Rows are points. A path goes straight from each point to the next, and from the last back to the first. The post is the endless flat space through its rows: a point in 2 columns, a line in 3, a plane in 4, and so on, so that a path can go around it. Count how often the path circles the post. Going back the other way cancels.
(in the rows, 128 means zero)

Post (2 x 3)
[[166 103  88]
 [121 110 193]]
Path (8 x 3)
[[221 151 136]
 [167 151  85]
 [108 134 112]
 [110  84 128]
 [ 82  41 148]
 [ 87  86 142]
 [122  44 166]
 [190  90 164]]
Times around: 1

Post (5 x 6)
[[128  96 234  73 194 181]
 [121  94 195  92 120  59]
 [112 105 150 151  69 122]
 [ 82  98  10 148 172 125]
 [118  89 210 183  95  63]]
Path (14 x 6)
[[ 87  88 192 149 157 107]
 [ 80 155 184 130 118 118]
 [147 153 156 156 107 134]
 [138  95 133 169 119 123]
 [128  59 109 125  91 132]
 [ 66  53 124 156  65  73]
 [ 69  68 135 155 115  97]
 [105  34 155  91 126  97]
 [182  72 154  99 116  48]
 [137 123 164 121  92  84]
 [114 150 165 132 138  91]
 [ 87 102 172 138 142 133]
 [ 58  43 150 160 155  77]
 [ 86  19 149  93 104 122]]
Times around: 0

Post (8 x 9)
[[125 132 139 120 138  81 118  73 165]
 [125 153 156 123 122  89  65 149  62]
 [129 130 135 243 169 156 111 123 166]
 [136 129 152 100 159 218  90  62 164]
 [131 139  19 138 177 102  91 206 189]
 [110 133 141 158 185  99 219  98 162]
 [135 154  43 115 107  87  97  78  27]
 [157 151  38 129  88 222  56 182 213]]
Path (8 x 9)
[[193 125  98  82 125 124  90 134 102]
 [147  94 127  99 187 105  75 138 143]
 [175 145 149 149 218 148 142 182 193]
 [125 190  85 183 198 116 123  94 172]
 [ 81 172 124 179 149 107 147 117  95]
 [ 97 132 159 167 131 167 124 118  70]
 [ 80 192 120 160 113 144  61 130 146]
 [164 162 110  97 141  90  93  50 172]]
Times around: 0

Post (13 x 14)
[[121 137 115  65 103  74 108 194 127 122 183 111 109 127]
 [104  88 137  86 155 213 171 111 178 169  92  79 119 146]
 [118 135 182 128 107 133 173 168 139 142 136 145 205 184]
 [105 150 153 162 101 150 173 115  78 146 145 225 147  75]
 [144 118  74 180  89 136  90 110 187 136 147 164 125 201]
 [128  90 136 158 109 164  88 185 200  90 154  56 186 104]
 [140 115 149 169 136 123  98  79  69 166 176  99  54 100]
 [121  89 157 139 193 146 114 140 212 124  82 112 118 163]
 [126 143 117 111 100  99  73 149 117  72 107 136 107 194]
 [104  81 148  92 173 160  78 150 152 116 121 150 249  87]
 [123  92 214 160 157 198  78 184 107 185 109 132 154  82]
 [138 138 143 155 156 175  78 168  81  90 217 161 142  77]
 [131 165  69 206  86 102 155 211  84 120 175 150 183 155]]
Path (13 x 14)
[[178 121 140 144 112 141 118 112 109 137 116 133 141 130]
 [167  95 132 150 137 134 103 158 118 115 164 150 110 153]
 [105  90 121 145 184 163 123 196 147 117 132 168 154 144]
 [ 86 104  97 111 103 136 114  94 113 176 120 126 174 143]
 [ 67 105 131  86  85 142 125 160  77  86 153 131 156 131]
 [136  76 134 120 168 153 137 116  91 131 195 127 114  78]
 [156  88 148 162 102 168 148 156 138 101 121 128 139  88]
 [182 127 153 180 147 149 127 154  90 147 160 133 163 112]
 [173  85 128 141 126 118 131 206 150 113 178 145 165 120]
 [132  63 156 124  88 173  94 186 115 121 146 105 110 128]
 [110 105 192 140 134 128  84 111 142 124 132 159 143 184]
 [ 96 127 128 175  55 173  92 155 162 138 110 134 171 124]
 [130 163 128 104 114 145  74 116 139 159 160  96 141 128]]
Times around: 1

Post (17 x 18)
[[105 174 155 166  83 208 115 135 188 143 159 123 172  44 117 205  87  64]
 [113 159 114  79 137 109  84 163 120 143 143 181 137 158 140 109 122  64]
 [136 171 161 121 197 159 131  73  53 109 128 181 126 128 134  71 195  84]
 [123 145 191 142 165 186 101 194  84 167  96 102 188 128 172 113 120 195]
 [126 118 129  44 187 121 142 142 106  98  91 201 135  95 127  70 113  93]
 [137 141 131 116  80  50 134 124 172  90 168 125  76 100 165 162  93 135]
 [119 128 147 109 186 139 168 149  84  60 186  67 176 187 120 118 120 116]
 [137 176 189 120  82 193 171 129  97 145 142 127 114 183 185 124 125 104]
 [122 160 114  65 178 177  94  91  94 102  98 168  98  40 111 194 173 134]
 [101 189 146 112  83 135 124 122  77 144 154 142 197 118 124  91 158 125]
 [100 123 177  58 190 176 132 106 202 103 171 109 221 170  80 208 157 157]
 [128 134 142  67 115 188  94 116 175  92 152 118 125 171 172  77 121 130]
 [ 86 162 136  81 124 163  66  89 200 150  87  98 164  82  83 162  76  92]
 [121 224 194 134  86 173 188 120 116 137 188  67 156  83 127 103 218  63]
 [116 144 185 184 121 190 137 204 118   7  76  88 138 165 197  95  90  92]
 [139 144 154 150 155 186 180 180 142  73 132 119 128 155  65 145 122 173]
 [146 152  91 159 159 121 174 185 114 133 134 105 217 122 176 174 145 152]]
Path (15 x 18)
[[153 138 105  86 130 149  78 138 107 131 127 148 173  88 155 133 141  56]
 [121 152 153 103  98 129 153 104 154 124  49  78 146 138 137 135 205 132]
 [173 133 175 123 143 132 112 124  83 147 103  97 148 134 135 134  92 105]
 [154 170 173  82 150 156  68 126 119 147  77 145 157  96 107  83 167 107]
 [115 112 196  89 142 184 180 165 106 121 142  82 196 126  97 181 145  79]
 [129 135 161 101 182 127 164 111 119 171 141 106 175 136 163 148 165 157]
 [ 67 173 124 106  91 151 138 134 158  71 160 143 162  70 116 109 144 144]
 [110 172 161 116 103 171  99 121 161  91 107  99 157 134 175 130 117 155]
 [131 209 158 158 122 144  60 150 141  89 140  93 148 131 175 140  91  20]
 [134 114 168 100 203 130 111 141 111 117 146 150 199 155 114 137 117 112]
 [125 122 171 121 128 174 118 160 148 157 212 104 143 158 117 177 127  92]
 [ 99 171  81 132 136 139  55 137  86 139 124 124 116  19 123  64 158 112]
 [107 169 119 153 176 144 145 128 125 108 145 117 134 186 122 115 137 123]
 [150 189 123  92 158 134 143 211 111 133 112 134 149 128 145 132 109 141]
 [165 158 177 148 179 105 165 129 139  84 153 155 156 170 132 122 165 119]]
Times around: 2

Post (17 x 18)
[[100 108 115 158  71 134 130  49 124 141 155 157  98 131 105 158 124 192]
 [105  96 145 121 110 162  72  83 143 140 104 129  93 124 163 150 167 227]
 [135  98  54 102 134 123 130 108 196 109 138  73 100  69 160 121 117  62]
 [141 132  84  71 123  90 133 142 176 176 119 102 129  90  89 135 155  85]
 [130 125  97 117 201  98  60 117  86 101  95 172  90  66 126 162 188  65]
 [ 87 104 112 127  98 153  90 133 129 145 121 126  99 168 125 106  74 180]
 [134 119 115 111 132 105 175 160 159 187 170 127 122  40 175 152  74 104]
 [117 137 182 155  84 190  83 114 169 109 136 112  47 116 118 134 121 167]
 [158 109 128  55 174 103  73  61 114 113 171 177 111 124 132 119 175  94]
 [ 88 149 122  82  67 106 131  98  91 115 168 124  84 116 154 135 128 197]
 [103 112 166 170  76 111 119 106  98 126 170  88 159 154 132 138 112 211]
 [128 124  97 107 138 187 167 121 146 148 125  89 135  37 126  80 121  71]
 [156 134  72 116 240 101 148 119 143 124 135 130  61  91 118 119 199  85]
 [144 128 112 134  70 105  89  79 105 198 126  97  94 141 149 107 122 149]
 [128 123 120 116 113  75 187 137 179 126 122 154 129  69 168  79 127  86]
 [130 121 151 120  77 176 149  95 117 108 126 128  99 182 167 162 132 156]
 [120 121  76 116 161 103  72 126 103 136 183 190 102 124 135 129 249  87]]
Path (23 x 18)
[[ 87  94 144 126 128  98 133  98  88 103 102 137 125 122 117 135 157 155]
 [104 147 150 185 109 123  95 160 139 128 106 149  88 106 145 128 177 104]
 [ 96 138 113 144 109 101  72 119 127  90 165 153 110 146 107 142 140 145]
 [168 106  93 140  98 118 113  92 161 151 114 187 130  67 169 151 163 125]
 [124 118 103  83  89  66  46 107 132 142 179 126 125  98  98 121 160 139]
 [134 116 140 102 157 142 104 106 150 103 111 137 114  91 149 153 103 156]
 [ 88 150  96  93  83  95 115 112 144 169 160  91 118 162 111 134 106 127]
 [116 122 148 107 146  61 131 123 174 121 124  97 111  90 125 116 147 132]
 [130  90  99 117 116 111 114 134 126 141  89 146  50 114 151 115 115 125]
 [109 142 104 135 105 112 186  77  94 136 148 154  43 105 117 154 121 147]
 [106 116 129 122 121 130 107  90 149 166 157 111 121 126 129 137 125 143]
 [ 87 141 158 150 114 186 123 101 168 125 174 106 113 116 143 153 163 146]
 [125 125 164 140 157  87 156 146 194 152 125 109 116  99 133  98 133 146]
 [115 159 149 139 148 102 140 120 203 136 128 109 100 146 139  71 151 124]
 [139 134 161  70 151 137  65  88  99 140 146 136  94 137 186 143 128  95]
 [112 107 120 111 141 117 109 106 145 101 181 100 123  76 122 105 159 103]
 [145  94 117  83 145 125  76 108 112 144 120  96 120 105 135 110 177 144]
 [147 116  88 135 131 122 182 129 113 122 120  97 106  65 134 133 108 135]
 [167  99 122  46 151  92 116 152 118 182 173  65 110  87 147 136 153  97]
 [163  90 105 107 143 147 136 140 191 125 163 159  73 115 151 131 128 126]
 [126 139 103  85 127 207  57 123 171  88 162 151  79  48 146 132  99  95]
 [142 133 133 110 120 144 126 151 131 107 168 142 110 129 130 120 128 109]
 [108 105 117 118 111 175 116 132 127 115 157 111 136  98  84 114 138 124]]
Times around: 0

Post (17 x 18)
[[123 139 117 191 103  99  70  18  86  76  91 129 113 129 156 159 242 133]
 [140 120 131 198 100  78 161 149 161  63 133 174 112 115  93  91 133 112]
 [139  82 107  60 223  95 103 141 173  91  60 128 127 118 163 126 155 140]
 [105 145  92  12 190  61 165 197 107 168  92 154  97 144 133 112 111 126]
 [120 137 123 160  92 116 215  92 126 155 115 115 133  82 139 143 105 137]
 [126 130  91 173  76 146  94  90 109  79  99  91 126 102 130 124 115  67]
 [ 99 135 115  43 201 127  85  91 124 168 116 186  87 111 148 124 161 101]
 [141 171  88 131  99 133 122 116 141  44 139 150  84 123 153 187 106 112]
 [108 137 152  29 190  95 145 154 121 124 145  94 111  88 155  99 180 137]
 [121 138 113 161 147 103  94   7  93  22  99 153  62 138 181 105 160  99]
 [100 125 161  63 143 154 123 130  98 124  85 134 105 152 124 124 126 152]
 [103 133 168  89 126 107 155 111 156 106 100 122  96 158 150 153 165  69]
 [143 174  85 165  67 143 142 116 183  94 138 101  56 156 105 101 117 115]
 [124 114 133 101 234 136 116 136 115 124 125  84 122 159 141 155 143  98]
 [130  92 130  27 187  90 117  97 127 146 142 119 156 164 168 115 155 125]
 [114 121 137 168  68 108 115 136 159 119 135 116  59 130 165 141  94 127]
 [151 150 147 175  93  72 141 109 172  89 103  88 116  76  52 159  39 119]]
Path (21 x 18)
[[116 122 105 109 152  85 160 134  73 128 116  66 141  84 105 159 159 103]
 [132 135 107 138 128 111 141 146  87  98 118 156  77 158 121 108 135 116]
 [144 143 169 128 133 150 179 121 150 121  87  56 120 203 111 112 139  78]
 [111 156 145  95 106 115  73  65 178 126  88 166  63 176 141 112 130 123]
 [ 96 159 112 110 167  89  83 178 139 115 111 126  63 154 115 138 172  89]
 [ 97 144 142 108 131  94 169  97 118 136 124 100  89 141 143 154 139 124]
 [125 118  88 103 149  77 125 141 150 114 125 121  94 153 150 137 182  74]
 [131 165 162 135 103  50  92  52 125 122 106 170  45 148  61 120 125 107]
 [165 126 174 111 115 107  91 124 154  91 109 151  73 132 155 125 137 118]
 [115 126 147 103 112 102 121  96 176 139  85 165 101 161 168 159 109 110]
 [113 115 150 154 113 130  90  82 174  61 106 138 135 170 102  71  96 114]
 [ 88 143 120 130 173  57 159  89 114 106 140 147 112 156 104  94 179 116]
 [ 93  91  88 144 188 163 105 172 126 121  89 114  75 128 114 145 129 121]
 [150  99 100  94 141  81 132 103 131  74  84 134 137  68 183 168 156 153]
 [175 173 123  69 104  64 108 134 145 127  84 134  90 180  95 126 158 121]
 [127 128 152 133 161 101 126 122 136 156 122 119 119 125 134  84 142 130]
 [131 166 113  66 155 107 159 169 167 139 109 105 127 121 140  99 141 100]
 [137 202 111 101 153 165 107 103  51 132 117 153 143 107 103 175 133 112]
 [112 185 126 129 156  96 139 105 150 100  80 129 158 100 105 134 159  70]
 [ 66 138  95 109 203 127 116 139  85 108 125  92  88 115 160 120 133 146]
 [ 90 111 131 131 147 121 146 109 117  83  93 141  84 124 135  77 127  85]]
Times around: 3

Post (17 x 18)
[[ 96 127 105  38  61 175 118 130 139 126  70 163 122 196 112  46 138  81]
 [ 25 115 146 171  60 158 168 158  86  70 138  63  82 158 146 141 118 136]
 [107 189 103 193 156 150 138  87  48 124 162 160 108 191 128 154 174 123]
 [148 165 164  90 117 225  93 114 188 117  49 211 119 184 145  73 101 152]
 [135 131 122 120  32  68 116  77 172 180 102 114 114 127 197 120  88 171]
 [ 29 124  64 185 170 102 107 156  75 107 189 108 148  77 123 148  94 133]
 [119 136  48  92 131 189 197 113 165 165  84  75 162  49 140 146 116 144]
 [109 194  83 138 116 123  93 170 227 152 124 216 196 189 113 158 158 188]
 [163  98  79 117 160 139 102 241 135 116  51  78 144 120 112  83 163  57]
 [ 65 159  69  72 166 131  96 171 145 110 119 202 119  82 164 171 192 129]
 [104 141 197 154 203  80 233 100  90 129 181 173 126 150 186 119 108  84]
 [124 122  93 149 195  61  98  96 119  30 110  63 158 199  93  94 212  82]
 [100 105 211  87 171 101  81 137  86  90 114 143 164 189  92 144 157  99]
 [116 109 107 169  99 193  73 147 105  90 216  72  79 211 122 155 144  32]
 [ 68 165 166 135 100  72 146 124 165 138 135 198 114  80  85 124 140 135]
 [161 109 102 141 162 108 114 129 110  92 185  94 186 162 133  71 223 122]
 [157 156 137  79 132  86  73 167 151 105 189  97  74 190 134 177  93 186]]
Path (28 x 18)
[[161 146  96 106  75 107 179 138 151 141 177 119 108 149  98  72 166 163]
 [155 113 101 115 174  79 135 241  98  42  55 143 127 205 200  50 106  97]
 [ 62 137 213 102 117 200 108  90  83  45 150 145 108 109 182 136  96 136]
 [111 155  62 241 112 180  68  90  98 125 197  87 132 143 184 144 152 111]
 [ 30 120  81 123 183  29  69 140 174 120 142 120 199 145 144 139 155 130]
 [ 61 110 101 133 168  65  59 175 134  98 168 111 130 163  90 149  82 152]
 [ 91  73 127 182  71  97 121 121 203 126 205 186 133 103 101 131 175 118]
 [154 133 122 195 167  97  95 142  89 114 133 144 149 203 185 153 133 120]
 [110 181  74  73 186 198  83 143 153  79  81 181 116 127  86 113 119 103]
 [184 166  80 139 110  78  66 182 150 152 200 166 150 117 146 133 170 121]
 [143 196 173 164 140 100 166 156  65  83 171 175 100 215  57 119 135  92]
 [156 183  81 171  66  93 103  92 149 143 119 116  78 159 136  97 122  96]
 [ 71 164 193 159 131  62  89 119 126  76 112 132  73 198 134  55 131  68]
 [ 69 120  66 107 149 108 131 122 136 187 153  76 135  93 123 161  88  99]
 [149 164 139 125 153 182 121 129 156 136  97 102 135 143 139  84 143 210]
 [ 96  97 138 154  81  64 122 161 213 137 153 114  91 164 155 178 205 143]
 [171  97 105 133 163 129 148 229 177 120 143 150 163 217 127 122 182 105]
 [131 142  58 245 128 156 117 154 121  83 218 153 140 135  95 136 145 118]
 [ 90 182  73  90  74 179 146 115 116  94 189 133 120 156 150 119 106 162]
 [184 196  93 150 164 105  42 123  96  84 137  87  96 169 169 106 182 124]
 [ 50 145 135 125 178 104 111 207  73 111 176 138 170 113 173 153 179  96]
 [222 178 164 152 167  74 130  93 242  86  87 155 157 177  70  73 149 103]
 [104 133  69 158 118  70  49  99  99  65  87 109 150 195 229 127 201 119]
 [ 67 191  62  72 117 187  91 135 147  81 142 178  63 166 163  87 203  47]
 [135 126 126 137 156 208  78 130 136 142 161  61 125 124 148 136 102 141]
 [123 118  74 111 104  83  96  97 189 159  92  84 127 125 128 148 105 143]
 [ 57 149 174 123 159 114 136  16 118  78 130 175  84 243  99 164 110 150]
 [ 89 128  71 222 136 137 150 113 163 144 116 120 122 208 166 131 137 151]]
Times around: 3

Post (17 x 18)
[[106 145 155  64 157 132  85  87 131 146 116  89  81  93 120 139  82 118]
 [108 144 127 124 103  85 170 132 201 127 121  69  94 110 121 216 123  82]
 [141 149  86 123 145 178 105  97  68 125 179 105 124 154  82 123 114 169]
 [112 123 103 108 108 152 116 109  65 179 139 105  92 139 133 128  79 163]
 [115 116 147 116 185  78 190 159 149 119 154  97 136 104 166 129 120 108]
 [133 163 175 115 155 127 167 121 130 148 145 189 125 209  42 111 106 126]
 [142 128 105 146  97 131 148 141 163 155 132 139  95 154  90  71 123 120]
 [111 121 132 134 116 159 194 129  87 165 184 143 118 136  88 118 131  69]
 [121 152 117  81 112 146 140 131 177 129 105  71 159 134 164 132  60 143]
 [110 137  96  73 105  57 149 117 141 131 185  99 124 125 106 146 122 104]
 [121 116 118  81 164 110  54 124 106 172 138 161 166 108 117 139 124 124]
 [152 122 147 106 209 172 249 100 112 150  80 158 148 197 102  99 139  74]
 [148  91 171 102 139 152 129  83 118 123  91 119 175 109 107 155 122 127]
 [149 143 170  53 145 183 103  33 119 126 145  88 126 140 149 177 142 184]
 [158 135 127 148  88 130 154  79 160 128 147 140 125 125 104 165  65 110]
 [130 135 136  93 115 134 164 110 147  69 111 149 123  90 144 146 167 112]
 [116 112 109 159  86 149  66  87  87 115 123 113 150 178 134 125  70 106]]
Path (29 x 18)
[[114 112 127  49 151 105 184  72 131 149 122 116 142 161 121 140 109 116]
 [ 95 152 148 105 127 136 154 166 191 190 107  63 114 106 125 102 109 129]
 [171 113 138 151 128 143 177  90 114 143 190 143 163 118 113 119 149  71]
 [140 133 134  87 129 141  62 129  84 119 141 134  61 118 167  84 183 152]
 [133 122 153  89 154 133 177 171 179 164  90 137  71 123 110 130  80 125]
 [ 99 135  94  77 144 130 143 113 184 132  70 127  89 178 186 127  77 111]
 [106 138 159  81 154  99 102  23 145 106  95 112 131 116  96 185 110 123]
 [124 152 150  78 164 169 126  66 132 128  38  92 163 138 157 192 132 163]
 [114  96 184 146 183 145 100 106 106  67 198  95 148 104 143  98 220 126]
 [147 162 120 114 156 130 121 109 137 153 136 103 147 140 136 125  55 171]
 [160 134  88 136  85 107  97 108 100 122 143 145 160 150 129 180 118 142]
 [111 147 134 156 125 126 144 161 109 172 163 115 141 125 161 152  86  77]
 [115 154 144 124 116 129 142 149 114 112  68 140  91 118 138  82 135  85]
 [145 122 145  90  96 102 138 107  90 103 141 117 163 146 140 151  85 114]
 [112  98 131 123 122 168 116  72  77 114 148  96  82 142  98 115 140  72]
 [119 146 103  90 157 163 105 148 195 153 112 184 146 183 112 102  84 160]
 [118 141 125  37  96 100 148  88 174 122 140 141 127 155 120 149 116 101]
 [174 127  97  59  85 179  90  92 130 172 103 103 106 118 160  99  69 185]
 [142  87 118  91 185  98 126 112 134 136 120 108 105 168  94 126  79 164]
 [113 138 117 105 163 141 128 116 193 161 133 179 120 144 130 111  28 111]
 [152 134 191 103 170 153 188  62 164 137  99  85 129 137 126 112  94 214]
 [109 126  95 102 148 103 134 136  93 178  83  73 147 195 126 136 123 114]
 [119 119 108 109 122 173  87  98  83 145 102  63 149 170 129 120 176 131]
 [ 84 122 145  93 153 114  61  94 146 199  91 114 134 150  89 124  94 128]
 [136 133 135 141 185 130 112  31 156 113 190  61 148 130  69 208  96 134]
 [112 147  97 123 100 116 100  86 153 148 112  87 118 149  82 120 146  94]
 [120 169  98 137 113  97 103 154  84 175 168 123  77 142 130 108  82 118]
 [148 141  75 141 146 130 107 159 130 137 166  69  82  81 105 186 131 137]
 [167  97 127 186 145 157 161 122 118 115 227 125 140 119 104 118  45 148]]
Times around: 3

Post (17 x 18)
[[126 158 113  80 186 137 104 153 174 151 115 110 123 110 198 178 112 158]
 [184 159 115 167 128 125 214 124  89  88 102 219 173 119 150 143 162 188]
 [179 139 177  93 161  68 107 116 206 126 170  84 154 158 145 145 111 167]
 [128 115 161 143 114 112  86 145  93 179 149 111 110  89  74 190 198 170]
 [127 149 219 106 134  67 105  77 152  85 110 142 132 101 119 101 213 111]
 [132 125  94 127 167 141  99 178 156 108 131  85 154 128 125 134 192 197]
 [183 149 112 214 104  70 163  63 103 149 163  67 159 123 133  74 110 130]
 [148  90 175 206 138  87 206 109 212 153 114 189 153 142 154 166 201 138]
 [141  98  97 158 156   7 101 126 121 149 101  58  92 142  98 124 169 118]
 [139 125 105 143 152 148  75 167 104  90 136 149 171 119 183 108  72  55]
 [133 108 212  91  54 133 133 141 139 114  97  46 119 130  87 126 174 191]
 [ 94  96  95 133  97 175  87  86  70 163  86 150 208 129  70 139 174 162]
 [177 177 196 141 170 148 114 155  80 168 159 139 135 117 110  41  77 122]
 [132 141 131 144 113 134  95 152 148 101 142 161 146 115 168  52  90 168]
 [ 90 132 138 111 164 117  67 176  48 146 174 147 135 155 172  74 150  95]
 [ 87 133  98 195 131 137 122  57 162  99 105 163 139 176  92 161 137 112]
 [105 123 150 124  85 108 156 171 181 149 200 121 161 123  98  27 107  97]]
Path (20 x 18)
[[113 168 169 159 102 150 146 108 136 149 113 159 185 165 130 124 101 101]
 [202 162 139 131 118  51 147 161 159  79 158 183 163 149 103  90 128  91]
 [148 120 101 209 129 122 160  87 162 174 134 132 139 125 152 184 156 117]
 [148 112 125 187 111 124 136  77 100 105 124 148 114 116 112 138 166 174]
 [ 98  65 135 124 118  80 120  77 169 121 139 118 158 127 150 132 132 171]
 [ 84 144 112 197 153 128 109 157 116 129 123  88 165 123 181  95 112 118]
 [ 96 228 143 171 114  81  99 130 155 125 162 104 104 110 142  70 128 155]
 [180 201 121 144 143  81  84 165 129 119 147 135 103 140  84  72 132 155]
 [174 104 115  95 127 109 139 110 130 147 100 164 152 163 188 120 129 175]
 [180  77 147 132 183 141 135 177 148 161 155 107 101 129 127 119 154 172]
 [123 148 138 115 132  84 234  75  82  87 105  75 143 154  99 144 177 111]
 [100  98 132 112 158 140 134 141  93 103 127 151 210 117 120 123 121 124]
 [128 109 144 132 169 106 127 111 156 106 103 141  85 132 157  95  82 132]
 [131  98 114 112 144 106  75  75 167 137 133 139 136 120 124 106 147 145]
 [157 133 115  93 133  57 171  98 112  89 101 125 105 122 116 123 129 221]
 [ 79 140 148 115 168 125 108 158  87 121 121 109 123 146 162 163 141 201]
 [114 122 175  84 105 122 118 104 148 114 107 164 166 123  69 117 110 142]
 [145 117 148 148 178  42 149 148 153  77 139  91  99 136 142  94 140 179]
 [ 97 143 109 167 145 110 105 146  85 111 130  59 109 191 108 142 105 157]
 [180 145 159 210 140 126 126 184 132  96  99 120 102 116 113  96  80 100]]
Times around: 2

Post (17 x 18)
[[139  74  79 178 147 136 138 108 165 175 162 109 130 156 102 128  95 122]
 [104 120 101  99 121 154  97  95 104 107  79 143 127  95 108 169 140 130]
 [116 132 112 162 117 121 167 187 132 134  89  83 131  93 108  91  76 142]
 [136 187 141 187 118 141 136 123 109 112 194 168 111  63 127 122 186  78]
 [ 92 133 120  89 127  81  51 106 140 117  94 144 130  85 131 137 102 128]
 [ 84  98 147 105 133 127 111 134 156 143 131 177 120 168 148 163 116  57]
 [126 156 126 143 110  96 126 114 117 107 125 202 107  87 125 172 102  99]
 [126 133 106 164 138  82 168 120 111 112  86  96 170 141 145 181 133 171]
 [147 108 149 125 110  73 180 140 100 131 180 104 162 146  89 122  99 122]
 [ 98 106 127 159 124 163  80 160 146 137 103 166  81  63 147 143 151 119]
 [137 126  86 132 102 136 114 165 168 146  80  90 112 137 173 134 104 122]
 [189 134 128  88 195 157 129 117 108  84 195  59 129 123 147  86 109 118]
 [ 90  92 111 169 143 154 182  92 126 114 186 159 135  92  92 145 156 182]
 [131 174 160 125  82  94 117 138 103  96 133 191 158 129  40 123  66 185]
 [180 171 128  86 177  91 105 121 134 126 147 106  94  99 141  44 161 143]
 [ 96 162 152 133 107 129 140 143  95 146 150 122 119 135  98 164  68 138]
 [160 191  76  78 179 125  89 118 158 109  94 123 122  92 141 172 127 122]]
Path (26 x 18)
[[121 173 144 138  97 124 170 105  79  88 174  74 141  64 136 119 174 101]
 [122 175 120 101 160  86 128 145 133 123 105  83  99 156 146 173 118 114]
 [190 117  66 148 204 159  83 200 189 116  82 106 118 165 177 173  99 169]
 [171 102  71 107 138  85 161 105 117 153 115 118 100 127 111 100  77 138]
 [ 58 156 122 116 159 130 167 118 125  87 158 133 129 109 116 133  78 132]
 [155  40 143 195 153 111  91 151 169 127 138 198 113 122 122 164 162 120]
 [103  71 105 150  87 149  87  87 190 149  77 170 155 132 100 152 139 180]
 [170 136 127 136 176 117 136  66 122 136 249 182 102  91 124 175  81 129]
 [209 228 142 103 156  84  80 142 164 123 172 110 151  94 103  20  62 115]
 [115 143 173  78 186 106 163 129 170 165 168  85 155 155  81 118 134 140]
 [119 138 104 145 180 183 111 144 133  72 138 110 126  68  90 144 112  94]
 [180 117 128 139 142 121 119  75 146  80 195 224 101 145  96 151  75 218]
 [137 151  95 179 137 154 123 139 144  74 118 105 158  47 146 203 117 112]
 [129 131 121  84 126 100 120 143  78 102  77  70 113  84 130 134  73 103]
 [ 67  85 168 115 119  98 128 161 112 107 137 196 119 109 131 153 123  72]
 [ 96  68  67  84 140 156 135 177 175 198  78 110 143 162 141 191 168 184]
 [ 67  80 103 176 113  88 152 153 117  62  52 169 142  80 123  86  57 143]
 [157 166 154  54 128  69 142 167 108 131 129  89  95 149 137 129  36  82]
 [ 62 127 153 110 112 128  99 112 166 154 155 139 113 143 127 129  14 104]
 [176  60 161 115 182 107 106 122 166 132 174 186  73 141 123  83  95 183]
 [103 152 143 143 130 126 138 102  82  67 137 178 100  75 115 149 206  69]
 [159 169  93 148 114 106 111 153 192 125 130 137 137 198 189 157 162 157]
 [141 173 117 172 119  93 139 100  85  51 113 114 178 151  78 136  54 146]
 [154 128  56  76 129  41 133 126 173 107 146 160  93  71 131  79 116 207]
 [ 62 163 148  88 108 176 147 160  65 148 202 151  94 142  66 136 102 122]
 [ 82 174  67 111 153 132 102 120 170 161  67 168 104 128 118 233 164  78]]
Times around: 0
